Rows are points. Any point is a mix of the corners, with weights that add up to 1. It lies inside the corners' shape when no weight is negative. Say inside or outside, and name the corners with a negative weight.

Corners:
(1): [-0.25  0.27  0.64]
(2): [ 0.77  0.64 -0.60]
(3): [ 0.13 -0.29 -0.57]
(4): [-0.10  0.26 -0.50]
Points:
[ 0.14  0.33 -0.35] => inside
[-0.08  0.20 -0.06] => inside
[ 0.09 -0.05 -0.27] => inside
[0.05 0.34 0.11] => inside
[ 0.18  0.09 -0.70] => outside (1)
[ 0.10 -0.14 -0.51] => inside
[ 0.46  0.59 -0.37] => outside (3)
[-0.02  0.26 -0.18] => inside

Corners:
(1): [-0.71 -0.36  0.01  0.13  0.11 -0.63  0.60 -0.80]
(2): [-0.22  0.16  0.31  0.34 -0.41 -0.49 -0.21  0.68]
(3): [-0.99 -0.08  0.01  0.49 -0.60 -0.26  0.04  0.63]
(4): [-0.36  0.05 -0.24  0.68 -0.30 -0.17 -0.57  0.11]
(5): [ 0.33  0.02 -0.30 -0.12  0.81  0.54 -0.01 -0.19]
(6): [ 0.82  0.28 -0.29  0.13 -0.02  0.45  0.24 -0.05]
(7): [ 0.24  0.64 -0.27 -0.06  0.03  0.53 -0.23 -0.10]
(8): [-0.22 -0.16  0.38  0.05 -0.71 -0.03 -0.38  0.26]
(9): [ 0.73  0.52  0.08  0.56  0.48  1.17 -0.12 -0.15]
Points:
[ 0.02  0.10  0.01  0.18 -0.01  0.03 -0.08  0.21] => inside
[ 0.05  0.20 -0.16  0.17  0.12  0.24 -0.18  0.02] => inside
[ 0.09  0.14  0.11  0.03 -0.20  0.06  0.13 -0.24] => outside (3, 4, 5)
[ 0.01  0.08 -0.12  0.23 -0.12  0.07  0.17 -0.01] => inside

Corners:
(1): [-0.63 -0.02 -0.56  0.89  0.93  0.29 -0.02  0.91 -0.53  0.71 -0.88 -0.32]
(2): [ 0.12  0.12 -0.14  0.34 -0.40  0.32  0.31  0.55  0.21  0.53 -0.67 -0.04]
(3): [ 0.32 -0.83 -0.09 -0.10 -0.06 -0.15 -0.19 -0.33  0.47  0.23  0.13 -0.18]
(4): [ 0.17 -0.48  0.35 -0.02 -0.26 -0.27  0.54 -0.09 -0.37  0.02 -0.09  0.37]
(5): [ 0.77 -0.41 -0.33 -0.47 -0.07  0.18  0.48  0.23 -0.20 -0.23  0.25 -0.35]
(6): [ 0.12 -0.20  0.28 -0.50  0.14  0.50  0.23  0.06 -0.02 -0.18  0.49  0.04]
(7): [ 0.00  0.06  0.60 -0.63  0.18 -0.33  0.22 -0.20 -0.21 -0.60  0.11 -0.75]
(8): [ 0.54  0.25  0.66 -0.49  0.52 -0.12  0.23 -0.53 -0.14  0.10  0.11 -0.27]
(9): [-0.11  0.10  0.27  1.17  0.30  0.45 -0.19  1.34 -0.07  0.38 -0.65 -0.09]
(10): [ 0.02  0.54 -0.80  0.38  0.03 -0.04 -0.28  0.65  0.02  0.44 -0.65  0.13]
(11): [ 0.53 -0.44 -0.08  0.06  0.24  0.53  0.32 -0.18  0.31 -0.71 -0.08 -0.22]
(12): [-0.34  0.52 -0.43  1.34  0.02  0.55 -0.38  0.46 -0.28  0.82 -0.33 -0.12]
(13): [ 0.10 -0.11  0.18  0.24  0.43 -0.05  0.85  0.07 -0.01 -0.18  0.27 -0.09]
Points:
[ 0.01 -0.07  0.01  0.21  0.38  0.16  0.24  0.26 -0.15  0.14 -0.15 -0.15] => inside
[ 0.08 -0.13 -0.04  0.28  0.05  0.22  0.18  0.37 -0.02  0.16 -0.16 -0.09] => outside (8)
[-0.08  0.19 -0.43  0.90  0.24  0.29  0.02  0.72 -0.36  0.53 -0.81  0.05] => outside (3, 6, 7, 13)
[-0.13  0.09 -0.16  0.63  0.22  0.25  0.01  0.44 -0.22  0.39 -0.33 -0.14] => inside
[ 0.12 -0.10 -0.12  0.36  0.11  0.27  0.10  0.31 -0.01  0.29 -0.16 -0.04] => outside (7)
[ 0.10 -0.08  0.08  0.25  0.24  0.23  0.18  0.16  0.02 -0.08 -0.19 -0.16] => outside (5)
[ 0.15 -0.09 -0.21  0.14 -0.15 -0.09 -0.15  0.16  0.02  0.16  0.18  0.06] => outside (1, 2, 8, 11)
[-0.08 -0.29  0.01  0.30  0.69 -0.21  0.07  0.21 -0.01 -0.02 -0.43 -0.20] => outside (2, 5, 6, 12)
[ 0.23 -0.07  0.00 -0.13  0.14  0.13  0.14 -0.13 -0.13  0.09 -0.08 -0.13] => outside (9, 13)

Corners:
(1): [-0.51  0.01  0.15  0.43  0.71 -0.44 -0.72  0.16  0.74  0.66  0.09  0.65
 -0.14 -0.28  0.52 -0.04 -0.02 -0.66 -0.33  0.15]
(2): [ 0.17 -0.39  0.10  0.72 -0.31  0.40 -0.25 -0.35  0.38 -0.63 -0.14 -0.40
  0.52 -0.14 -0.08 -0.21  0.46  0.40  0.30 -0.31]
(3): [ 0.22  0.75 -0.29 -0.56 -0.13  0.00 -0.48  0.66 -0.26  0.79 -0.04  0.43
 -0.48  0.09  0.32  0.17 -0.30 -0.73  0.45 -0.29]
(4): [ 0.21  0.77 -0.11 -0.29 -0.12 -0.17 -0.35  0.41 -0.26  0.51  0.10 -0.30
 -0.54 -0.06  0.39 -0.11 -0.98 -0.49 -0.08 -0.30]
(5): [-0.59  0.51 -0.33 -0.52 -0.32  0.51  0.56  0.65 -0.35  0.07  0.53 -0.60
 -0.84  0.22 -0.23  0.44  0.16 -0.78  0.37 -0.18]
(6): [-0.64  0.00 -0.24 -0.03 -0.58 -0.23  0.13  0.51  0.14  1.12  0.04 -0.47
 -0.21 -0.22  0.84 -0.05 -0.44 -1.05  0.37  0.03]
(7): [-0.51  0.05  0.04  0.23 -0.40  0.13 -0.38 -0.26  0.05 -0.30 -0.09  0.43
  0.22  0.51 -0.20 -0.06  0.16  0.13 -0.34 -0.36]
(8): [-0.21 -0.35 -0.18  0.27  0.41  0.42 -0.47  0.52  0.42  0.22 -0.34  0.14
 -0.21  0.55 -0.08 -0.60  0.82  0.38 -0.72  0.12]
(9): [-0.19 -0.51  0.14  0.64 -0.65  0.73 -0.49 -0.08 -0.04  0.21  0.09  0.18
  0.14  0.40 -0.48  0.31  0.35  0.69  0.08 -0.34]
(10): [ 0.29  0.30 -0.04 -0.46 -0.17  0.55  0.25  0.23 -0.52  0.24  0.69 -1.03
 -0.11  0.47 -0.17  0.55 -0.28 -0.67 -0.46 -0.23]
(11): [ 0.00  0.45  0.62 -0.19 -0.61  0.25  0.18  0.53  0.19  0.11 -0.14  0.20
 -0.24 -0.32  0.07  0.04 -0.26 -1.02  0.55  0.28]
(12): [ 0.00  0.04  0.08 -0.17  0.28 -0.69 -0.41  0.96 -0.01  0.53  0.18  0.26
 -0.44 -0.59  0.58 -0.21  0.27 -0.57 -0.70 -0.14]
(13): [-0.67  0.31  0.57 -0.30  0.05 -0.07 -0.20  0.27 -0.11  1.12  0.27 -0.22
 -0.23 -0.25  0.60 -0.10 -0.18 -0.73  0.12 -0.26]
(14): [-0.11 -0.21 -0.04 -0.31 -0.45 -0.15  0.74 -0.04  0.44  0.20 -0.43 -0.40
  0.01 -0.18 -0.17  0.60 -0.16  0.61  0.22 -0.58]
(15): [-0.18 -0.21 -0.37  0.24  0.48 -0.68 -0.27  0.05  0.22  0.00 -0.26 -0.01
  0.35  0.27 -0.81  0.01 -0.23  0.34 -0.49 -0.32]
(16): [ 0.16 -0.07 -0.64  0.99  0.18 -0.18 -0.27 -0.53  0.06  0.31 -0.26  0.17
 -0.02 -0.05 -0.28 -0.15  0.32  0.22 -0.22 -0.07]
(17): [ 0.16  0.06  0.29 -0.04 -0.48 -0.31  0.05 -0.13  0.87 -0.05  0.03 -0.93
 -0.02 -0.50 -1.03  0.11  0.15 -0.04 -0.31 -0.85]
(18): [-0.32 -0.50 -0.27  0.21 -0.41  0.69 -0.31 -0.49  0.15  0.25 -0.59 -0.02
  0.12 -0.44 -0.09 -0.02 -0.12 -0.22 -0.04 -0.07]
(19): [ 0.04  1.02 -0.11 -0.11 -0.21  0.17 -0.33  0.85 -0.64  0.63 -0.08 -0.05
 -0.10 -0.28  0.70  0.69 -0.21 -0.49 -0.24 -0.17]
(20): [-0.21 -0.16 -0.33  0.06 -0.23 -0.61 -0.51 -0.33  0.17  0.12 -0.23 -0.61
  0.12 -0.15  0.02  0.29  0.45  0.71  0.00  0.09]
(21): [-0.13 -0.10  0.11  0.40  0.23 -0.42 -0.59 -0.44  0.12 -0.32 -0.61  0.17
 -0.45  0.30 -0.25  0.21  0.23 -0.02  0.00 -0.67]
Points:
[-0.22 -0.02 -0.03  0.15 -0.10 -0.07 -0.22  0.03  0.15  0.19 -0.08 -0.16
 -0.05  0.00 -0.05  0.08  0.04 -0.07 -0.14 -0.20] => outside (3)
[-0.17  0.18 -0.03  0.04 -0.05 -0.10 -0.22  0.22  0.12  0.34 -0.05 -0.05
 -0.14 -0.12  0.14  0.06 -0.06 -0.38 -0.08 -0.16] => outside (9)
[-0.22  0.05  0.03  0.09 -0.13  0.03 -0.19  0.19  0.21  0.37 -0.08  0.00
 -0.13 -0.12  0.12  0.02 -0.05 -0.42 -0.01 -0.06] => inside
[-0.17 -0.02 -0.02  0.02 -0.11 -0.05 -0.16  0.09  0.17  0.25 -0.06 -0.10
 -0.12 -0.01 -0.13  0.04  0.01 -0.14 -0.03 -0.25] => outside (19)
[-0.16  0.08  0.05  0.09 -0.12  0.03 -0.16  0.09  0.11  0.30 -0.02 -0.15
 -0.09 -0.08  0.08  0.05 -0.01 -0.24  0.01 -0.21] => inside
[-0.07 -0.10 -0.03  0.11 -0.30 -0.07 -0.28 -0.03  0.17  0.26 -0.12 -0.30
 -0.03 -0.16 -0.08  0.11  0.26  0.07 -0.18 -0.40] => outside (1, 4, 5, 11, 15)
